Each row of a before or after table is a point. One or more steps were done to the points. Then noise was added and the rows were shuffled. The steps act on how far a point lies along the listed directions, d1 being the first. Write out the steps. A step turns or swaps two directions, mirrors them in a line or flattens them onto one, adds a multiple of one to another, or multiplies one. Angles are multiples of 10 degrees, from the lower direction toward the higher: turns from -170 to 170, lines from 10 to 170 but not 90. Use the fewest steps. Two steps may share a direction if one is a turn and the other turns, adds or multiplies; they go together, in the order done. Otherwise the lowest direction goes first.

Directions:
(1): 16 -302
(2): 302 16
Before (10 x 2):
19 -48

-47 33

-10 -4

-14 36

-1 -86

-126 17

-56 13

-4 -37

-10 -18

-5 -71
After:
-140 31

-25 -45

-36 93

-3 -215

-25 -10

-10 -92

-314 44

-12 -179

-119 83

48 -120
Steps: multiply d1 by 2.5; multiply d2 by 2.5

Directions:
(1): -96 262 101 72 -191 -380
(2): -104 -363 -80 -42 138 -322
Before (8 x 6):
32 -126 -49 -14 57 91

25 10 9 -13 -22 64

-11 -47 -15 -19 21 -30

6 7 24 26 5 -16

17 -4 -7 3 13 5

48 29 -24 -20 21 138

-28 28 11 0 -31 -41

-6 113 28 19 -38 -28
After:
-2 122 24 26 -44 -8

0 9 32 24 4 -17

18 1 2 -18 -21 53

24 -163 -61 -21 74 59

-20 41 14 3 -34 -28

14 -2 -5 3 12 13

-11 -60 -22 -21 19 -35

42 6 -30 -23 19 117
Steps: add -0.3 times d1 to d2

Directions:
(1): -200 -61 -115 -9 -37 -357 -87 -168 -224 238 416
(2): -32 446 342 -62 -91 -242 73 35 -173 160 -227
(3): 164 90 14 -131 78 -355 156 -61 509 -106 137
(4): 264 -108 279 242 -235 12 -72 -454 -34 -120 35
(5): -40 -94 102 169 -485 -65 -81 413 140 2 125
Before (8 x 11):
39 36 96 33 -110 -80 1 -7 47 -23 35

32 -22 -27 -1 -12 42 10 85 91 -61 -25

-5 58 88 24 -39 54 -19 -25 -40 -24 -76

-40 -10 -27 -9 13 -19 4 36 -68 34 0

17 27 69 35 -89 -35 8 33 -29 -1 -7

5 -1 -39 -27 17 8 -33 -55 -59 23 33

0 -32 -75 7 14 105 3 18 -24 -43 -70

26 63 58 7 -32 -47 4 -46 24 2 -75
After (8 x 11):
-45 21 -5 20 -56 42 -10 57 -83 11 -65

-11 -55 -5 43 -9 101 -47 -60 -41 -32 -1

54 12 -11 -18 -38 22 -16 19 50 -29 -10

38 -12 -14 1 47 21 20 -73 -31 -30 -6

-51 56 2 -17 -3 -44 -8 15 -112 57 10

13 -14 -25 -18 35 12 33 60 29 -21 -48

35 5 13 -2 35 -45 3 -140 -7 -20 49

-7 -73 -55 27 4 5 -43 -87 0 2 27
Steps: mirror d1 and d3 in the line at 60 degrees; turn d2 and d5 by -150 degrees; multiply d5 by 0.7

Directions:
(1): -324 4 389 151 -336 -85 43 -226 -191 -285 -363 -71 -102 26 270 165 -10
 -50
(2): 192 -121 -53 -202 151 -186 -43 215 39 -18 -34 186 198 241 551 361 113
 -196
(3): -267 382 161 -259 75 234 -324 169 278 -167 -48 311 -26 -100 -89 189 120
 210
(4): 48 238 -9 268 -91 -3 154 208 -31 309 -111 236 -430 357 108 -165 287 130
Before:
2 -11 26 -16 1 -24 17 42 -7 -4 -18 54 -3 64 105 54 24 -28

45 -33 -49 18 -2 -25 21 31 2 40 -12 -12 8 27 33 -14 12 -20

4 61 -49 -69 30 46 -44 3 59 22 44 6 -10 -65 -43 -10 -9 39

28 7 -27 -57 37 53 -67 -49 66 -17 62 -55 60 -80 -108 15 -60 40

-48 -4 34 -126 32 -22 -61 6 46 -99 -21 -1 128 -59 88 120 -11 -29

-2 -44 6 -115 53 -4 -67 -10 -19 -70 18 5 113 -33 42 83 -26 -23

-67 -10 67 -63 -19 -42 -41 -49 20 -81 -35 -18 84 -60 25 73 -10 -18

-103 28 68 -51 -18 5 -69 -14 -5 -86 -55 19 32 -88 11 65 -22 19

-65 12 50 15 -66 17 -2 -22 -13 -12 -25 2 -68 -13 -34 2 0 19

37 -27 -38 17 -25 6 17 31 -18 76 25 -42 5 -29 -72 -73 -31 11
After:
-3 77 -7 6 -2 77 -49 -35 60 27 35 -21 -40 -43 -142 -39 -18 90

-20 77 -27 -68 15 50 -52 -1 61 7 26 15 -20 -65 -38 1 -1 46

-80 62 72 63 -80 -24 27 -41 -11 14 -66 4 -76 7 -25 -41 47 42

-50 -39 44 -26 -51 -6 -12 -40 -16 -49 -13 -27 2 -38 3 44 -35 -19

41 -44 -42 -35 4 7 -13 36 3 45 39 -39 58 -56 -60 -31 -45 -3

-34 79 21 45 -27 37 9 19 -45 54 -28 56 -110 56 -37 -67 62 73

-115 64 82 38 -68 7 -17 -17 -38 -35 -84 19 -66 -43 -7 -4 9 48

48 -31 -55 4 9 -18 12 38 11 40 -3 -8 17 22 25 -11 12 -18

-84 127 53 66 -66 16 32 29 6 40 -76 48 -126 43 4 -51 87 75

7 -5 26 10 -8 -23 31 41 -16 15 -22 52 -28 75 97 31 30 -19
Steps: turn d1 and d3 by -20 degrees; mirror d2 and d4 in the line at 30 degrees

Directions:
(1): -283 0 -143 -152 179 34 -101 -253 172 -409 -139 162 658 98 -280 235 -20
 15 9 -54 6 74 94 163
(2): -78 173 154 -91 -75 181 -328 101 -295 134 -403 -112 147 160 363 88 -39
 -74 -497 -37 81 -41 372 -46
(3): 173 420 -21 14 -317 -558 39 51 161 121 115 11 29 102 38 279 70 102 -16
 -4 -231 -20 243 445
(4): 69 62 -7 40 -123 36 -126 -79 -256 -45 -75 209 301 -457 513 -72 113 -271
 328 -21 -247 32 -271 174
Before:
18 -2 -19 19 6 -58 54 22 67 -18 69 -60 -97 107 -168 19 -11 78 -49 13 24
 -29 55 -8

-45 72 -31 -21 -2 -76 -27 -85 43 -63 -45 22 192 22 -55 112 4 -21 -33 -10
 -30 12 88 127

12 14 -15 -20 -10 -13 5 -21 39 12 57 32 21 19 -42 -7 -13 27 61 9 -31 -18
 -16 13

57 157 -3 -2 -92 -199 4 39 62 25 44 36 -9 31 31 109 38 56 11 -2 -77 23
 90 160

26 21 -18 -16 -18 -79 24 0 9 44 27 3 -2 -15 1 2 31 4 36 -18 -34 20 10 31

4 -43 -6 10 9 44 47 -12 -9 -13 7 30 8 -5 5 -42 10 18 34 8 -24 4 -63 -66

7 -15 -6 -7 -2 15 6 -18 -13 -6 -30 3 -29 -4 28 -7 26 0 12 -24 33 3 -14
 -32

6 -35 25 26 28 42 26 10 1 -4 21 36 -49 -22 -23 -21 -16 -6 28 -4 25 -12
 -50 -15

22 16 32 1 -11 27 -24 19 -37 -19 0 -2 -29 -8 56 -42 -3 0 1 7 28 -16 -23
 -38
After (9 x 24):
13 -3 40 28 -8 41 -3 16 -36 -1 -7 42 -18 -36 31 -5 -12 -29 16 -10 1 -13
 -33 18

-31 -98 3 13 76 124 -1 9 -30 -48 -10 -46 -59 48 -92 -64 -22 18 -57 4 64
 -26 -1 -110

19 9 -4 11 -17 5 20 0 -29 4 -18 36 40 -11 60 -23 22 -2 21 8 -59 -1 -30
 -22

-63 14 -33 -21 53 -38 11 -78 88 -77 -12 -8 139 77 -155 96 -23 20 -60 -7
 25 10 91 64

16 1 -5 -6 -15 -1 1 -21 -7 -1 -23 9 -17 -21 49 5 28 -5 25 -19 12 4 -13
 -9

-6 42 11 -27 18 -95 32 58 112 19 41 -36 -117 165 -154 68 -14 121 -88 1
 58 19 132 -1

45 36 27 6 -35 -12 -10 23 -26 -22 15 10 -33 -11 57 -31 3 -2 31 10 2 -16
 -27 -8

10 4 -4 -28 6 -57 21 14 12 46 12 -27 -25 30 -37 -3 19 28 -16 -18 0 16 41
 -15

2 10 -1 -25 -9 22 -24 -13 19 30 17 12 31 44 -24 -5 -24 29 9 1 -11 -30 14
 -16
Steps: multiply d2 by 0; turn d3 and d4 by -70 degrees

Directions:
(1): -153 235 132 -68 -95 -13 -1 -120 -21 -267 -35 -13 -54 -116 -570 -215 159
 -386 57 -221 -509 -223 83 -51 -169 -215 -326 83 383 -108 52 22 36 -170
 201 194 154 -563 249 -6 -49 26 -19 23 209 119 -21 -249 -209 -68 101 122
 -277 40 -56 309 -463 -374 -165 33 247 69 283 157
(2): 282 -24 -235 -489 -408 -103 -30 39 110 136 186 -23 -207 227 -57 165 58
 104 -95 597 -14 54 160 -141 -419 131 -19 -145 228 43 126 333 409 29 -86
 -48 -533 -224 -26 222 -12 -155 -145 88 -100 234 -243 42 -292 -157 -84
 -239 -222 -325 70 156 -69 278 -193 -138 -139 114 -92 270
(3): -53 -199 -279 278 245 -123 125 171 -188 -73 35 2 11 286 275 119 278 -152
 -216 -277 -36 -457 66 -217 -183 -61 143 366 201 -182 -61 -320 557 175
 54 145 -85 -226 62 -11 370 -101 -22 -496 -154 198 86 158 22 45 -35 390
 227 -155 336 10 -31 157 172 -134 -350 -145 217 65
Before (8 x 64):
-10 11 35 -21 12 -17 -25 -18 13 -18 -26 30 -2 -15 -46 -9 -46 -26 22 -3
 -10 44 -7 15 20 -18 14 -15 -29 11 38 6 -55 5 14 -23 13 26 13 -20 -53 12
 20 38 25 -32 -10 -16 20 22 29 -32 -16 18 -39 6 1 -37 -20 30 27 -11 5 -7

-22 -49 -39 53 48 0 25 33 -31 -38 -45 -7 -21 52 7 -5 46 -58 -55 -77 -32
 -84 -2 -11 -18 -34 6 42 70 -41 -24 -26 85 13 55 21 -8 -72 38 -8 51 -11
 -14 -74 -19 58 25 37 -30 5 12 69 3 -15 80 1 -49 -7 3 -20 -42 -13 79 34

-12 -8 54 34 61 16 13 0 -9 4 -11 36 20 -13 29 14 -19 -3 4 -54 38 27 0 68
 49 -14 9 35 -35 14 17 -46 -53 -8 -5 -29 44 60 -4 -9 -9 14 2 2 0 -21 33
 8 40 8 -9 4 4 26 -24 -57 43 -22 22 0 16 -19 9 -37

50 -118 -129 87 26 -39 43 70 -33 48 42 9 -8 144 204 95 64 46 -83 32 63
 -67 46 -56 -45 43 144 78 -12 -30 -29 -79 212 109 -15 12 -127 52 -64 14
 112 -91 -27 -134 -105 48 -8 103 0 14 -46 82 65 -77 105 -41 75 138 54
 -52 -152 -61 23 -6

8 -18 -39 -85 -50 -14 -8 -22 -10 -14 28 -32 -51 59 -71 -16 55 -83 -29 45
 -91 -66 73 -49 -115 -6 -27 7 142 -16 33 29 113 1 16 56 -57 -130 30 52 5
 -41 -36 -25 -8 111 -34 -50 -59 -23 -15 14 -41 -75 34 101 -115 22 -32
 -26 3 8 62 61

73 -86 -98 -18 31 -15 19 39 -24 56 24 -27 -19 82 145 61 18 67 -31 72 64
 0 -2 -32 -34 46 48 15 -6 8 1 -12 134 47 -28 -41 -83 60 -46 26 62 -30
 -12 -84 -75 48 -8 55 25 -10 -40 -14 58 -70 56 -50 60 129 12 -16 -90 -16
 -43 24

-5 20 14 10 -14 2 -28 5 -17 -15 -20 -4 -4 -29 -56 -6 13 -20 -19 -34 -37
 -10 -24 12 4 -2 -7 34 34 -3 -13 -9 -33 10 15 16 48 -54 0 -29 -13 14 -28
 -11 24 -19 18 -19 11 7 -10 26 -27 12 -9 27 -53 -50 -4 -9 21 4 30 36

31 -44 -71 1 27 -22 -27 64 -23 13 39 -11 -31 48 78 60 17 36 -45 43 16 3
 10 -51 -11 3 47 -21 -4 -28 6 6 44 41 -16 -7 -56 34 -27 16 -1 -20 -9 -45
 -42 11 9 51 -27 17 -29 10 26 -53 73 -22 41 90 53 -35 -37 2 -51 20
After:
2 -29 -32 -10 22 -45 -11 14 -3 -14 0 28 -15 45 13 35 -11 -30 -15 5 5 -15
 16 -32 -37 -10 50 29 12 -11 20 -21 60 41 3 -21 -51 -5 0 2 11 -20 8 -38
 -6 5 -5 31 5 29 25 6 22 -36 12 4 13 14 -6 3 -44 -18 25 14

-34 21 37 40 61 20 -45 23 -16 -32 -2 -9 -2 -58 -21 -10 -18 4 7 -49 -35
 37 -26 10 80 -33 -7 -41 -36 -17 -6 -8 -121 -6 9 -3 86 52 -9 -28 -60 30
 22 15 25 -55 45 -9 3 39 8 6 1 42 -2 -24 4 -39 46 17 74 17 -31 -22

-16 36 52 -95 -54 20 -26 -58 1 -35 -2 -32 -30 -28 -158 -67 14 -94 24 12
 -103 1 56 11 -42 -21 -75 -34 107 12 35 47 -28 -53 32 47 34 -103 45 31
 -60 -6 -12 54 46 52 -22 -99 -44 -22 11 -18 -83 -8 -41 99 -124 -61 -51
 18 100 24 53 33

-32 53 139 68 1 70 -22 -74 38 -1 -43 5 45 -120 -46 -61 -92 34 89 -44 -13
 137 -35 108 169 -10 1 -67 -129 38 -31 4 -248 -34 20 -20 129 149 -51 -51
 -114 22 23 137 54 -118 25 -50 37 32 25 -47 -47 130 -128 -37 29 -117 -12
 81 136 4 -14 -107

39 1 -34 -51 -62 -13 -28 34 0 13 5 -9 -22 5 -19 33 14 16 -36 59 -4 17 -9
 -6 -40 35 15 9 47 7 -11 31 15 32 -10 1 -24 -41 -2 -4 -10 -9 -48 -12 -2
 7 -9 4 -10 -11 -27 -11 -32 -38 6 27 -33 13 -8 -37 -16 12 -2 56

-39 9 73 54 78 47 -3 -36 -13 -15 -48 -21 28 -88 -14 -69 -40 2 67 -89 -16
 61 -70 67 115 -30 -46 -19 -55 27 -14 -28 -135 -42 43 -33 137 94 -10 -44
 -38 52 42 23 40 -58 39 -42 68 4 19 -22 14 85 -63 -42 0 -72 -2 68 100 3
 -12 -45

23 -37 0 -3 23 -4 17 4 -1 39 17 36 -9 29 72 55 -10 25 -22 13 61 25 16 46
 1 15 30 33 -22 16 26 -23 13 6 -22 -43 -24 57 -25 16 8 -5 -7 -13 -28 12
 22 45 20 0 -20 -15 10 -21 5 -61 57 34 20 -16 -30 -23 -8 -19

23 -4 26 -77 -64 32 -10 -21 34 9 -33 -6 -32 -16 -67 -22 -39 8 10 68 5 78
 -10 48 15 7 -30 -91 7 19 7 101 -72 -34 25 -37 -26 4 9 16 -76 11 -11 92
 10 6 -29 -1 -62 -17 18 -71 -72 5 -22 -7 -36 -22 -70 14 48 37 -7 29
Steps: mirror d1 and d2 in the line at 30 degrees; multiply d3 by -1

Directions:
(1): -172 -44 45 -346 91 483 215 33 344 9 201 -92 -584 -318 28 1 39 -32 99 27
 50 89 2 -249 -42 -240 413 71 51 -444 -242 -51 -90 -183 -20 -168 354 156
 -57 -192 53 -246 -18 153 80 114 -22 -80 -151 37 -535 190 -321 -300 269
 -76 30 -131 376 50 -137 287 120 123
(2): -59 251 73 336 337 -220 -67 137 -4 14 -147 -9 -202 -298 137 188 334 -262
 47 367 80 -20 -50 -248 30 133 78 15 96 139 86 372 113 14 233 -209 -389
 -32 481 -99 126 312 -364 -222 386 100 18 103 156 83 37 -144 40 -24 -74
 -123 -123 -92 504 6 -374 -153 242 458
(3): -177 -181 245 -10 137 184 -316 -101 -119 -634 -114 42 -28 -56 149 169
 -63 75 -128 13 188 95 38 -274 -184 105 73 -131 -373 -8 -93 246 -422
 -556 -25 437 -45 -195 -159 69 -173 250 317 -59 35 110 -291 117 -156 152
 -143 93 52 172 -141 414 -407 350 81 -199 -88 -106 110 -10
Before:
-25 -23 50 -57 15 110 -14 -16 35 -90 44 -11 -39 -32 29 26 -60 38 -45 -25
 15 12 9 -65 -24 -11 86 -24 -41 -57 -48 -7 -86 -111 -38 59 89 -17 -45 -5
 -26 -8 86 44 -38 -6 -50 -33 -60 9 -87 69 -42 -25 -7 39 -68 44 29 -4 1
 22 -10 -22

17 29 -1 -7 10 -15 38 -4 49 62 9 -23 -47 -16 -16 -11 0 -35 45 9 -6 -6
 -32 29 9 -47 35 4 66 -39 12 1 44 79 -32 -76 -7 39 52 -14 40 -35 -77 -32
 6 3 45 -19 6 -32 -12 8 -18 -45 32 -67 58 -45 37 33 -13 10 1 38

-28 33 48 25 76 -17 -30 7 9 -70 9 15 -74 -31 47 48 2 -2 -32 53 51 -19
 -10 -68 -46 29 44 -11 -16 -25 -15 64 -26 -64 31 -3 -31 1 48 -17 35 59 0
 -40 50 40 5 24 -24 29 -46 2 -9 -7 -39 23 -21 8 109 -63 -71 5 56 55

-87 79 70 41 164 28 -3 26 53 -41 -37 -30 -199 -188 77 70 116 -88 26 168
 89 2 -14 -169 -8 11 100 0 11 -56 -9 144 -6 -82 88 -97 -86 0 199 -49 70
 85 -103 -90 199 70 -22 38 7 61 -106 -2 -45 -63 -4 -38 -86 -52 266 -2
 -201 -12 103 196

-24 -11 0 -51 -7 91 38 -18 44 -29 27 5 -80 -27 -27 10 -32 32 -10 -6 27
 36 4 -17 -12 -16 26 3 -20 -31 -41 7 -54 -56 -2 7 42 -8 -55 -18 4 -35 34
 10 1 14 -24 21 -2 12 -30 44 -34 -28 23 32 -3 36 1 -6 -9 29 2 1

9 13 -45 -56 12 22 19 5 24 63 23 -3 -23 3 6 11 -9 -14 20 -4 -11 -32 -18
 4 -10 -25 14 26 32 -34 -18 -36 20 39 14 -39 48 53 7 -1 31 -21 -38 4 15
 10 -2 8 0 -14 -22 24 -22 -5 5 -30 6 -61 6 31 -11 59 14 2

-80 -13 38 -32 51 81 27 11 74 -50 38 -12 -139 -105 34 42 21 -25 -6 58 59
 23 -20 -74 -45 8 90 6 10 -65 -50 58 -36 -75 23 -7 40 14 3 -47 10 8 -38
 7 57 38 25 24 -41 2 -140 13 -58 -69 20 2 -25 -20 141 -6 -76 8 72 83

-12 -9 15 20 40 23 -26 13 -1 -108 -17 17 -9 -33 20 43 5 10 -8 21 21 29
 57 -41 -53 35 18 -34 -68 13 0 44 -44 -91 2 55 -34 -39 -8 -19 -48 57 20
 -46 3 1 -60 34 -36 9 -14 8 34 39 -22 67 -51 88 30 -33 -15 -18 34 51

-39 37 17 92 42 -77 -42 50 -20 -42 -20 -1 -18 -68 41 40 60 -59 23 80 51
 -4 -5 -95 1 34 47 -17 -3 42 44 130 -15 -15 64 -10 -78 -36 93 -18 67 71
 -53 -42 68 38 3 14 26 36 3 -51 -1 16 -42 22 -52 12 107 -40 -75 -71 44
 79

66 -7 -33 42 -35 -104 -9 -8 -68 52 4 -14 71 59 -54 -29 -23 -14 17 -36
 -23 -34 2 115 8 18 -77 5 43 79 31 -9 68 129 -1 -18 -38 23 26 38 16 -15
 -29 -23 -27 -35 40 -2 39 -18 74 -42 52 51 -6 -76 17 -20 -71 11 7 -3 3
 -28

-7 33 5 -5 64 3 8 16 -2 42 1 -42 -21 -35 15 17 48 -60 11 20 -9 3 -24 -39
 -44 14 37 -2 20 -8 11 41 12 -13 17 -56 -4 24 40 -34 -11 15 -28 -2 40 9
 -17 -33 7 23 -50 -2 -18 -36 -4 -39 -2 -36 51 -11 -35 -2 20 26
After (11 x 64):
25 9 -34 -1 6 -42 -37 -10 -39 18 -19 14 67 49 13 22 -20 -1 -6 -8 -6 -39
 -17 25 -16 23 -48 5 -2 36 15 -9 5 32 17 19 -16 16 4 35 10 36 -14 -25 5
 -1 -19 29 12 -9 52 1 34 53 -47 13 -28 -18 -47 10 4 6 3 -20

-2 55 -14 93 29 -105 23 34 0 73 -8 4 10 -32 9 23 51 -56 -4 81 14 -22 -31
 27 5 68 -33 13 79 69 41 56 82 87 55 -65 -83 5 95 -16 41 55 -124 -43 61
 -6 91 33 44 -31 41 -71 23 -21 -33 -70 36 -60 66 18 -53 -66 38 90

25 43 -41 16 -20 -13 63 5 24 80 13 5 -17 1 -50 -9 -7 5 2 11 -7 10 -4 45
 27 3 -34 17 47 31 10 -10 38 63 21 -62 -16 4 7 -10 36 -30 -41 -12 8 -12
 31 17 54 -15 63 -4 -4 -24 9 -39 57 -14 -26 23 -1 4 -16 15

45 71 -33 14 -6 -23 70 31 45 134 49 -19 3 -16 -11 -12 -3 -14 -6 7 -46
 -32 -10 30 46 -11 32 17 95 4 15 -47 83 102 -5 -101 32 32 67 -22 40 -41
 -62 27 -17 -45 57 -57 23 -38 17 4 -27 -61 10 -111 56 -77 20 61 6 17 -33
 15

-6 65 18 43 68 -56 5 22 19 11 13 13 -69 -31 32 31 19 -21 -16 63 29 -32
 -17 -38 -21 25 31 6 32 -12 5 47 32 7 42 -62 -44 22 86 -25 61 40 -52 -42
 60 26 40 14 3 10 -21 -17 -11 -25 -27 -31 25 -39 110 -39 -70 10 48 72

2 34 -29 -13 34 40 71 45 73 30 29 -8 -89 -76 -2 14 40 -20 35 38 -10 20
 47 -24 -16 -15 61 3 24 -39 -10 0 40 5 15 -71 8 22 38 -66 0 -19 -65 -20
 22 -5 1 2 -18 -17 -52 7 -22 -40 42 -39 38 -10 83 16 -30 37 36 88

17 -3 33 52 9 -68 -60 -35 -41 -56 -47 4 67 43 3 18 -28 -7 1 -3 16 -5 -26
 31 -17 16 -35 -36 -15 41 41 47 -17 10 -38 41 -75 -27 21 38 -2 52 -6 -67
 -11 -1 -4 15 2 -15 64 -8 53 44 -44 25 -20 47 -35 -11 7 -61 -7 1

-57 25 25 57 49 -25 -29 47 9 -56 -3 -8 -67 -93 43 41 59 -53 27 78 58 6
 -4 -119 -6 11 84 -14 -9 0 19 125 -34 -45 60 -12 -42 -24 79 -31 64 48
 -41 -26 70 48 -5 8 6 41 -48 -28 -29 -7 -20 26 -55 10 133 -40 -83 -44 52
 82

3 32 9 34 63 -44 -24 8 -41 20 -25 -30 39 -6 17 24 42 -54 -3 19 -7 -3 -22
 -21 -46 44 -7 -14 2 38 36 58 7 -14 20 -23 -44 0 45 -10 -24 52 -17 -24
 34 1 -24 -20 19 26 2 -19 20 4 -38 -17 -19 -13 14 -23 -26 -38 13 12

-33 115 45 151 149 -125 -43 31 -32 -3 -91 -9 -51 -112 67 70 126 -101 8
 176 67 -28 -18 -98 16 75 -12 -9 27 70 69 161 51 1 107 -89 -200 -31 252
 -5 74 152 -137 -139 195 38 4 57 64 46 48 -65 40 5 -72 -50 -74 -43 184
 -2 -178 -90 77 186

-2 -89 36 -45 -15 41 -60 -45 -49 -128 14 -16 -4 23 -21 1 -65 30 -8 -63
 28 9 19 21 -52 -2 -3 -21 -62 -3 -39 19 -73 -57 -32 99 39 -5 -71 39 -35
 -11 92 3 -41 4 -50 11 -43 22 -50 28 16 55 0 41 -82 67 -39 -38 -2 23 29
 -57
Steps: turn d1 and d3 by -130 degrees; turn d2 and d3 by 30 degrees
